Each row of a before or after table is a point. One or more steps were done to the points. Then noise was added and the rows were shuffled. The steps act on how far a point lies along the listed directions, d1 being the first. What was done? A step turns or swaps two directions, mirrors them in a line or flattens them onto one, adds a multiple of one to another, or multiplies one. Angles are multiples of 10 degrees, from the lower direction toward the higher: turns from -170 to 170, lines from 10 to 170 but not 90. Use the fewest steps. Two steps may share a direction if one is a turn and the other turns, adds or multiplies; they go together, in the order done. Otherwise the lowest direction goes first.
In the rows, 128 means zero.

Directions:
(1): [ 85 130]
(2): [130 171]
Before, 9 rows:
[[122 124]
 [173  86]
 [145 163]
 [155 117]
 [115 120]
 [143  70]
 [163 144]
 [ 95  81]
 [151  90]]
After (9 x 2):
[[146  71]
 [128  82]
 [ 90 122]
 [114  66]
 [181 108]
 [143 130]
 [ 96 148]
 [134 126]
 [113 105]]
Steps: mirror d1 and d2 in the line at 70 degrees

Directions:
(1): [133 101  98  83]
(2): [137  75 136 156]
(3): [ 81 115 160 110]
(4): [165 129 170 104]
Before:
[[175 108 169 117]
 [149 145 131 125]
 [146 101 242  96]
 [127 237 114  90]
 [150 122 138 139]
 [141 122 120 139]
 [177 116 171 134]
 [166 127 151 130]
 [133  92 141 108]
 [145 149 133 135]
 [128 118 156 133]
 [124  85 127 107]
 [148 117 135 152]]
After:
[[124 115 121  66]
 [135 120 128  61]
 [127 101 134 121]
 [146 167 148 115]
 [116 104 120 125]
 [156  28 117 180]
 [131 139 111 106]
 [104 129 125 105]
 [113 126 138 123]
 [190 136  71  36]
 [149 153 137 102]
 [117 123 130 106]
 [121 112 126  86]]
Steps: mirror d1 and d4 in the line at 60 degrees; turn d2 and d3 by 160 degrees

Directions:
(1): [ 79 112  79 107 144 103 147 155]
(2): [103 145 131 111 117 154  63 162]
Before, 12 rows:
[[142 116 121 149 138 128 131 120]
 [116 113 101 109 146 108 129 133]
 [137 141 149 143 129 138 115 112]
 [223 118 200 171 117 127 169  53]
 [143 124 137 120 135 121 150 112]
 [126 133 119 129 114 128 142 120]
 [142 122 124 134 137 121 135 116]
 [107 115 105 116 147 116 147 134]
 [127 128 133 115 128 115 147 128]
 [123 126 118 139 135 127 139 138]
 [136 103  98 136 141  90 209  99]
 [108 137 103 116 129 112 132 143]]
After (12 x 8):
[[134 115 125 144 132 139 101 128]
 [ 81 111  93 101 150 117 132 153]
 [206 167 246 148  81 204   8 110]
 [101 131  90 111 136 102 146 145]
 [118 134 118 123 107 136 122 128]
 [130 139 144 112 127 142 109 135]
 [101 110  89  99 148 102 133 141]
 [113 127 110 132 134 125 132 141]
 [133 132 127 125 133 136 103 130]
 [116 134 131 111 125 122 125 145]
 [ 69 131  92  97 124 144  65 184]
 [149 140 159 152 128 141 113 100]]
Steps: multiply d1 by 1.6; multiply d2 by -1

Directions:
(1): [144 132 152 188 139 131 155 162 159 106  80]
(2): [129 129  96 112 129 174 193 126 143  89 158]
(3): [173 141 110 179 103 160 127 103  81 150 137]
(4): [ 73 150 119 162 121 106 149 174 102 146 166]
Before (10 x 11):
[[134 149 116 126 107 106  72  90  54 158 178]
 [120 131  96 136  95 153 129  95  90 164 195]
 [ 91 164 103 164 159 130 183 154 132 126 147]
 [ 93 151 148 178 122 105 134 166 131 131 112]
 [111  95 121  64 148 112 113  87 144 103 137]
 [173 125 157 174 130 101  74 120 125 171  82]
 [126 100 132  61 139 110 110 139 183 124 105]
 [102 134 143 131 138 125 149 155 162 125 123]
 [ 56 114 125  86 129  68 139 145 113 159 190]
 [ 86 136 140  96 161  78  94 142 139 147 124]]
After, 10 rows:
[[212 133 126 132 122 151  88  56 101 119 118]
 [160 140 136 210 109 112 113 142  92 179 122]
 [ 83 150 122 118 107 105 108 127  93 155 166]
 [ 88 152  88  83 155 122 144 111 118 145 175]
 [143  83 146  37 131  95  88  74 142 147 126]
 [124 110 154 124 139  89 110 168 179 136  77]
 [135  98 153 125 158 103 117 115 171  89  84]
 [ 84 136 131 105 128 111 124 140 140 145 146]
 [168 113 105 109 116 180 133  62 139 124 144]
 [125 129 151 103 157  87  70 114 135 159  98]]
Steps: turn d1 and d4 by 90 degrees; turn d2 and d3 by -30 degrees

Directions:
(1): [145  71 165 103 147 101 133 142  96  83 146 160]
(2): [137 131 180 164 165 138 159 141 139 173  97 165]
(3): [122  86 156 160 137 144  95  95  95 158 145  75]
(4): [145 131 108 180 106 130 155 165  73 100  95 110]
(5): [ 47 120 119  95 150 137 143 163  98 146 116 119]
Before (11 x 12):
[[117 120 144 118 165 162 124 123 123 174 118 117]
 [ 92 138  92  42 139 109  90  94 171 130 151 143]
 [140  94 109 136 110 114  67  84 106 116 171  61]
 [ 51  80 153  80 174 152 110  98 123 179 156 118]
 [ 88 133 106  93 131 118 119 124 144 133 140 121]
 [127  83 135  83 145 122  90  89 148 145 155 117]
 [ 65  64 192 102 179 124 117 133  93 165 136 114]
 [137  94 155 121 131 119 150 138  99 116 132 135]
 [119 115 140  78 147 107 138 150 129 115 152 176]
 [ 93 116 161  71 155 107 151 154 131 132 133 171]
 [ 80 129 103  91 125 142 119 148 115 132 144 107]]
After (11 x 12):
[[141  90 157 104 131 107 161 152  98  93 132 161]
 [130  73 139  72 150 114  96  96 145 129 158 133]
 [ 77  49 202  78 183 106 129 149  87 132 140 148]
 [146  81 115 125 114 106  69  89 101 103 176  74]
 [ 55  71 161  70 177 142 112 107 117 162 161 133]
 [ 77 132 101  95 123 146 117 145 116 133 144 103]
 [ 97 119 160  59 156  99 161 163 135 120 131 188]
 [118 115 146 118 167 159 121 120 121 172 121 116]
 [ 87 138 105  99 130 124 115 119 144 140 139 116]
 [123 120 139  65 145  98 147 162 132 100 149 196]
 [ 90 146  88  47 140 115  90  90 173 139 151 137]]
Steps: multiply d1 by 1.6; turn d1 and d3 by -20 degrees
